Each row is a point. Each copy is the shape, with its points in the same order, stretched, turned, moved and blurred by noise. Some copies are also mirrored. Which?
In the rows, 128 means zero.

Shape:
[[ 85 144 130]
 [194 152 170]
 [154 101 162]
 [159 151 155]
 [192  93 132]
 [ 88 121 126]
 [125 113 166]]
Copy 1 (7 x 3):
[[ 83 145 124]
 [184 118 191]
 [150  80 146]
 [148 136 172]
 [189  96 119]
 [ 89 130 113]
 [114  88 153]]
Copy 1 is: only turned
Copy 2 (7 x 3):
[[104 165 160]
 [185 148  64]
 [118 145  68]
 [161 153  98]
 [133  98  59]
 [ 88 153 148]
 [108 169  94]]
Copy 2 is: mirrored
Copy 3, 7 rows:
[[150 130 154]
 [102 188  88]
 [ 89 140 107]
 [120 172 110]
 [ 95 130  65]
 [140 110 147]
 [101 137 134]]
Copy 3 is: mirrored
Copy 4, 7 rows:
[[159 149 122]
 [ 95  88 195]
 [129  72 151]
 [114 110 173]
 [ 83  63 142]
 [157 132 111]
 [153  94 148]]
Copy 4 is: mirrored

Shape, 9 rows:
[[160  81 156 113]
 [139 135 170 175]
 [138 156  73  98]
 [150 135 158  85]
 [119 140 148 183]
 [164 176  87 118]
 [121 122 153  86]
 [108 174  92  70]
 [110 143 107 150]]
Copy 1, 9 rows:
[[140  92 144  64]
 [181 119 176 141]
 [140 133  70 149]
 [141 152 129  79]
 [171 116 164 172]
 [173 138  81 156]
 [112 141 129  91]
 [108 176  75 139]
 [145 125 129 172]]
Copy 1 is: only turned
Copy 2 (9 x 4):
[[159  99 200 117]
 [162 136 145 189]
 [154 112  76  85]
 [164 147 162  94]
 [146 130 119 189]
 [191 124  73 114]
 [133 143 162  93]
 [130 150  68  63]
 [132 121  87 143]]
Copy 2 is: only turned

Shape:
[[144  98 160 118 105 122]
 [155 103 149 105  98 160]
 [141  88 164 179  98 130]
 [124  89 119 163 119 168]
 [160 144 108  85 152  51]
 [147 199 132  96 140  65]
 [229 128 101 141 165 127]
 [166 168  85 100 114  76]
 [123  94 167 126 129 157]
 [140 132 132 150 104 146]]
Copy 1:
[[122 114 164 127 131 178]
 [120 140 139 128 115 202]
 [140 135 184 165 187 178]
 [151 191 148 123 183 174]
 [155  86 157  90  74  89]
 [127  84 116 134  76  58]
 [235 148 126 148 103 158]
 [145 135 154 122  51  85]
 [122 124 133 111 169 187]
 [132 162 139 158 139 150]]
Copy 1 is: mirrored
Copy 2 (10 x 6):
[[110 106 135  96 128 137]
 [134  94 119  78 118 136]
 [100 120 135 115  82 144]
 [135  93  94 135  85 146]
 [142 113 173 145 207 125]
 [125 170 147 128 217 138]
 [215 114 181 134 130 165]
 [155 145 148 139 188 100]
 [108  90 109 101 120 170]
 [134 136 107 116 112 136]]
Copy 2 is: only turned

Shape (11 x 8):
[[129 163 112 108 150 121 110 152]
 [ 72  93 181 165  97 128 138  54]
 [102 110 104 117 103  63  78 157]
 [101 165 124 181 120 126  35 106]
 [137 140 163 102 124 142 154 114]
 [144 130  90  92 126 143 155 141]
 [142 141  98 111  91 133 175 139]
 [134  88 119 129 121 145 153 124]
 [ 60  95  97  99 101 147 105 145]
 [121 118 112 110  93 136  97 163]
 [116 169 168 160 173 125 121 170]]
Copy 1, 11 rows:
[[101 108  89 148 140 157 123 138]
 [159 141 182 146 103  80 187  90]
 [182 111  96 186  99 105 109 188]
 [165 167  73 201  60 162 134 107]
 [ 88 111 126  87 139 129 161 113]
 [ 97 108 124 106 163 111  89 118]
 [ 84 137 133 103 154  98 106 134]
 [142 120 169 101 146 107 109 119]
 [133  77 146 178  79  73  71 129]
 [129 108 119 132  82 118  89 151]
 [ 98 106 137 153 124 216 174 143]]
Copy 1 is: mirrored
Copy 2, 11 rows:
[[125 128 151 139 144 105 118 141]
 [ 85 132  67 197  66 135  98  41]
 [110  82 114 184 117  86  66 167]
 [106 173 154 178 116 122   7 104]
 [131 130 113 133 105 117 154  85]
 [120 118 115 100 110 133 157 150]
 [118 136 116 130  82 120 162 157]
 [132 103  92 142  96 151 148 112]
 [ 63  71 117 119  83 117  95 139]
 [115 100 131 135  79 105  92 147]
 [103 130 193 188 136 121 130 104]]
Copy 2 is: only turned

Shape (16 x 11):
[[ 88 141 135 170  66 142  96  73  58 145 145]
 [ 99 127 116 203 190 100  76 162 129 165 119]
 [ 91  91 125 153 149  80 145  93 133 177  44]
 [107 169 135 100 155 161  86 117 102 127 114]
 [168 165  99 223 105  98 136  77 176 158  83]
 [110  47 140 148 164 159  71 134 150 126 105]
 [140  95  77  95 154 157 152 133 135 158 116]
 [115 119 116 129 100  94 134 166  90 126 110]
 [154 101 149 129  88 101 147  79 104 109 147]
 [160  93 180 146 173 173 122 139 154 170 189]
 [137 120 159 134 158 118 164  99 115 142 109]
 [ 88  99 145 159 116  84 150  56 124 104 168]
 [137 123 161 120  82  87 110  83 127 146  96]
 [ 75  82  86  53 138 102 177 147 107 136 147]
 [142 147 184 118 121 125 127 139 161 119 123]
 [152 173  88  98 134  94  95 135 132 119 114]]
Copy 1 (16 x 11):
[[ 92 209 141 173 101 155 134 119 104  94 159]
 [159 140 148 110 161 178  38 197 112  98 148]
 [164 153 207 109 136  86  84 138  87  77  99]
 [ 94 152  73  99 128 142  99 128 117 120 118]
 [199 188 186 130 155 140 165 171 179  68  96]
 [155  76 120 136 101 167  38  99 114  83 129]
 [123  81 131  58  99 151 121 122 113 136 131]
 [124 122 126 120 107 101 128 192  87 116 147]
 [163 138 134 164 125 101 161 103 108 114 159]
 [137  70 119 145 172 216  92  99 139 151 143]
 [148 134 142 124 166 122 130 112  88 106 119]
 [159 161 163 163 160  91 133  98 121  68 189]
 [159 161 149 163 120  75 128 132 126 120 109]
 [ 93  77 141  63 106  72 114 140  83 137 184]
 [133 108 100 151 164 107 130 148 152 116 104]
 [152 143  85  77 121  97 126 190 146 140 133]]
Copy 1 is: mirrored
Copy 2, 16 rows:
[[112 150 177 208  54 127 135 127  75 120  76]
 [157 183  83 211 166 142 111 156 128 179 118]
 [106 165 104 139 115 132 159 132 168 222 100]
 [124 145 143 134 127 105  89 118  96 118 111]
 [158 203  98 177  81 178 130 105 194 116  65]
 [150  95 122 156 152 161  72 160 129 192  73]
 [120  92  77 104 122 139 117 131 122 135 137]
 [128 122 134 151 106  71 158 169 145 133 112]
 [138  76 186 149 100 143 152 114 169  99  86]
 [218  88 134 145 187 197 123 135 108 149 129]
 [139 125 145 121 158 148 174 112 160 150 113]
 [103 109 196 191 113 177 153 126 173 126 132]
 [149 119 179 137  67 119 127 121 168 145  88]
 [ 68  60 125 127 126  94 157 163 138 141 202]
 [178 130 164 111 142 136 122 154 164 122 116]
 [137 129 113 146 119  82  78 120 168  82 130]]
Copy 2 is: only turned

Shape, 16 rows:
[[114  82  91 165 113 127 163 112  81  84 152 158]
 [120 127  91 182  89 147 164 175 173 117  81 172]
 [155 161 140 134 158 172 147 179 124 133 105 119]
 [128 102  95 164  79 119 127  90 111 134 165 119]
 [186 146 152 109  73 135 144 111 157 169 140 168]
 [100 155 152 157 106 108 145 163 101 165 102 168]
 [157  87 127 120 157 156 108 150  76 121  76  82]
 [ 89  82  75 162  83 124 187 190 116 110 101 108]
 [192 154 104 129  86 111 111 162 109 153 126 111]
 [177 142  69 114 125  97 135 116 168 138 148  89]
 [144 106  78 114 150 125 134 122 139 177  90  91]
 [178  72 136 150 117 115 135 148 110  84 147 153]
 [122  87 102 176  95 181 143 104  77 167 108 151]
 [128 117 127  90 151 153 113  94 130 101 112 137]
 [110 154 148 172 157 105 163 136 102  78 101  79]
 [ 95 154 171 131 135 135 107 103 146 170 146 145]]
Copy 1:
[[ 96 119 100 154  88  80 193 109 171  96 181 125]
 [134 148  62 196 125 116 137 171 207 150 102 119]
 [187 117 137 163 153 129  99 130 125 124 113  88]
 [ 84 172 112 132  40 124 145  97 164 111 178 105]
 [193 167 123 105  66 165  92 110 167 161 154 164]
 [152 144 137 188 108 107 161 100 133 187  82 130]
 [129  37 124 133 114 130 115 101 123  99 122  45]
 [ 97 124 101 207 110 125 199 167 202 146 145  34]
 [143 141 143 136  52 128  85 154 122 164 159  89]
 [ 94 172 137  94 119 135  59 155 161 139 201  86]
 [ 92 108 105 133 146 167  85 105 143 151 160  62]
 [142  91 143 146  78  81 133 125 196  82 180 127]
 [126 107  50 181  66 145 159  63 135 121 139 103]
 [120  93 115  73 140 146 119 108 138  87 128 137]
 [123 138 162 134 144  40 150 111 155 115  93  53]
 [139 172 163 122 125 167 116  56 134 123  90 157]]
Copy 1 is: only turned
Copy 2:
[[134  67 101 107 120 148 149 152 145  67 172 170]
 [ 77  99  63 179 180 108 157 170 141 131 121 156]
 [119 187 104 170 140 143  59 146 106 128 119 146]
 [150  76 107 116 104 107 172 109 125 130 173 138]
 [186 159  90 146 140 126 159 116 127 170 103 156]
 [ 72 162 117 148  98 132 141 152 142 155 123 202]
 [122 103 122 111 109 189  59 135  60 115 102 125]
 [ 67  81 105 110 147 121 144 216 103 136 153 131]
 [159 124 112 140  95  83  99 130  88 174 101 164]
 [177  86  95 129 110  90 116 111 142 189 134  87]
 [125  82  76 110 117 156  97 126 115 193 135  93]
 [175  74 148 132 145 156 119 143 123  87 116 176]
 [102  94  55 118 133 174 150 125  79 118 171 179]
 [139 125  90 113 122 174 110  95 146 100 108 106]
 [101 121 156 196  70 141 111 169 139  96 138 124]
 [119 184 137 138 110 145 156  79 160 156 147 146]]
Copy 2 is: mirrored
Copy 3 (16 x 12):
[[123 129  77 146  68 104 147 103 105 103 163 136]
 [178 136 131 119 120 114 126 145 202 110 162  48]
 [140 145 120 160 155 217 144 153 131 112 142  85]
 [112 171 110 127 103  97 117 111 119 144 117 143]
 [141 164 163  98 142 135 190 154 136 192 123 125]
 [128 141 175 141 153 130 133 155 123 132 221  77]
 [125 109  94 161 105 242  85  99  77 140 118  91]
 [122 123  48 127  86 109  89 156 147 117 169  45]
 [155 183 118 100 145 162 105 153  84 136 122 106]
 [117 158  62  71 185 149 118 111 130 115  73 125]
 [115 135  65 117 180 197  91  83 146 166 125  97]
 [165 111  99 136  98 123 150 140  66 119 108 118]
 [145 167 123 183  84 157 123  99 152 182 184 113]
 [106 100 133 115 122 203 137  86 138 121 124 148]
 [ 71 130 130 169 140 157 116  94  95  51 129  55]
 [ 95 121 185 152 188 145 132 141 148 147 155 147]]
Copy 3 is: mirrored
